Rows are points. To make a cloud, some directions were put in groups of two or more. Within a group, all points are equally far from the middle, so they leave a hole (a ring in 2 directions, a hollow ball in 3). The other directions are filled evenly. Then the cloud was stretched, turned, moved and blurred a little. How many holes are there, and how many directions does each take, smallest first?
(in the rows, 128 means zero)

Cloud, 14 rows:
[[151 107]
 [ 81 153]
 [ 84 157]
 [146 150]
 [ 80  90]
 [ 67 124]
 [119  79]
 [122 165]
 [145 151]
 [ 98  79]
 [ 96 163]
 [ 70 103]
 [155 127]
 [152 108]]
Holes: 1 (2)

Cloud (14 x 2):
[[128  87]
 [161 151]
 [ 71 138]
 [106  86]
 [158 109]
 [156 106]
 [ 71 134]
 [ 90  92]
 [ 73 113]
 [ 83  98]
 [157 107]
 [ 70 131]
 [163 119]
 [154 103]]
Holes: 1 (2)

Cloud:
[[144 136 185]
 [168 166 141]
 [139 117  77]
 [142 161 182]
 [166 179 136]
 [130  98 103]
 [144  89 127]
 [161 132 170]
 [188 115 133]
 [111 144  98]
 [147 155 115]
 [190 178 159]
 [152 111 145]
 [ 95 128 178]
 [ 74 133 133]
 [129  75  94]
 [146 107 190]
 [177  85  81]
 [143 144 170]
 [ 88 107  95]
 [ 99 136  78]]
Holes: 0

Cloud, 20 rows:
[[155 126  81]
 [163  81 115]
 [ 91 101 158]
 [100 123 190]
 [120 120  98]
 [178 149 156]
 [111 124 101]
 [118 146  97]
 [131 127  90]
 [117 110 177]
 [194 157 131]
 [198 116 158]
 [188 121 161]
 [110 121 188]
 [180 158 144]
 [105 120 187]
 [118  95 126]
 [ 90 184 132]
 [146 152 173]
 [182 159 141]]
Holes: 1 (2)

Cloud:
[[112 125 142  81]
 [123  68 107 104]
 [ 84 154 175 128]
 [151 131 116 101]
 [128 155  97 110]
 [124 100  94 152]
 [172 150  96 129]
 [137 131 157 178]
 [141 127  69 110]
 [ 59 144 152 160]
 [158 105 121  93]
 [113  54 178 169]
 [152  85  71 109]
 [139 155 186 154]
 [ 98 171 125  95]
 [ 87 102 132 167]
 [ 76 178 164 114]
 [ 86 144 111 139]
 [116  67 132 109]
 [187 179 146 174]
 [ 91 125 170 159]
 [ 95 136 170 163]
 [ 97  75 101  85]
 [149  90 129 169]
 [150 106 109  96]
 [117 134 179 164]
 [149 148 122 160]
 [ 83 156 115 134]
 [162  88  94 189]
 [118 159  92 136]
 [ 63  97  96  82]]
Holes: 0

Cloud:
[[123 174 189  92]
 [ 96 173 125  78]
 [158  90  86 102]
 [125 166 192 108]
 [149 144  71 102]
 [123 117 181  92]
 [ 91 128 108 141]
 [136 143 187  76]
 [170 183 111  96]
 [173 115 144  69]
 [175 183 120  99]
 [158 181 138 125]
 [118 185 168 120]
 [ 83 102 124 117]
 [ 87  97 124 134]
 [118 189 137  62]
 [133  84 134 151]
 [101 187 154  99]
 [ 91 173 132 119]
 [104 125  97 147]
 [174  91 126 125]
 [125 123 187 123]
 [163  87  93 103]
 [133 170 109 134]
 [ 87 102 119 136]
 [138  98 141  73]
 [ 99  87 138 139]
 [115  87 113 152]
 [159 180 113 117]
 [194 150 147  84]]
Holes: 2 (2, 2)

Cloud, 29 rows:
[[136 172 100 186]
 [202 148 138 135]
 [119 192 108 128]
 [139 107 112 197]
 [165  92 150 108]
 [119  91  83 132]
 [ 94 117  91 176]
 [104 118 156 128]
 [198 137 148 115]
 [154  84 134 164]
 [114 132 164 150]
 [107 189 105 162]
 [201 147 147 125]
 [127 110 161 147]
 [159 138 144 197]
 [192 158 121 158]
 [149 133 118 206]
 [169 164 115 188]
 [104 171 162 151]
 [144  92  86 127]
 [ 89 114 120  91]
 [117 136 164 154]
 [123 185 101 161]
 [ 77 163 136 151]
 [174 158 101 150]
 [ 86 145 151 143]
 [135  98 158 134]
 [ 81 107  97 123]
 [178 176 165 157]]
Holes: 2 (2, 2)
